Each point is reached from the start by the listed moves, each made once or not at all, plus a little noise. Is the number of moves made odd or even? Then give how often each move was made.
(in the rows, 128 means zero)

Moves:
(1): [136  98]
(2): [166 161]
Start: [143 126]
Points:
[151  96] => odd (1, 0)
[181 158] => odd (0, 1)

Moves:
(1): [178 125 115 126 145]
(2): [134 177 100 132 110]
(3): [142 129 109 144 121]
(4): [131 130 120 147 182]
Start: [124 111 125 146 105]
Points:
[127 116 113 169 156] => odd (0, 0, 0, 1)
[137 114 107 167  96] => odd (0, 0, 1, 0)
[186 109  96 154 116] => even (1, 0, 1, 0)
[183 161  71 170 163] => odd (1, 1, 0, 1)
[191 157  63 161  95] => odd (1, 1, 1, 0)

Moves:
(1): [107 105 113 112 134 132 125]
(2): [139 130  95 109 119 118 161]
(3): [130 149 115 114 108 139  97]
(4): [162  95 149  95 105 140 123]
(5): [175 138  93 121 125 117 128]
(6): [178 132 137 121 137 159 114]
Start: [135 115 121 111 132 124 123]
Points:
[171 103 130  64  88 147  86] => even (0, 0, 1, 1, 0, 0)
[158  62  95  43 105 130 147] => odd (1, 1, 0, 1, 0, 0)
[234 149  82  84 119 156  79] => odd (0, 0, 1, 0, 1, 1)

Moves:
(1): [138 115 118 139 128 112 139 132 125 111]
(2): [138 157  96 145 119 118 130 141 127 169]
(3): [124 126 135  96 133  99 121 136  98 130]
(4): [128 117 137 187 134 120 141 148 124 135]
(5): [ 95 116 132 127 115 127 160 123 129 130]
(6): [116 113 142  86 113 153 134 157 170 136]
(7): [120  98 123 130 103 140 135 125 109 120]
(8): [116  80 113 130 160 116  84 176 149 128]
(9): [139 132 127 127 116 115 123 114 136 139]
Start: [131 122 138 137 133 127 135 123 124 143]
Points:
[151 129 110 124  97 112 150 155 170 185] => even (1, 1, 0, 0, 0, 1, 0, 0, 1)
[106 111 113 122  95 125 184 164 164 177] => even (1, 1, 0, 0, 1, 1, 0, 0, 0)
[129  94 141 103 117 134 152 155 166 135] => even (1, 0, 0, 0, 0, 1, 0, 0, 0)
[108   7 131 166 133 128 129 219 159 130] => odd (1, 0, 0, 1, 0, 1, 1, 1, 0)
[103  31 132 169 151  89 104 197  91 145] => even (0, 0, 1, 1, 0, 0, 1, 1, 0)
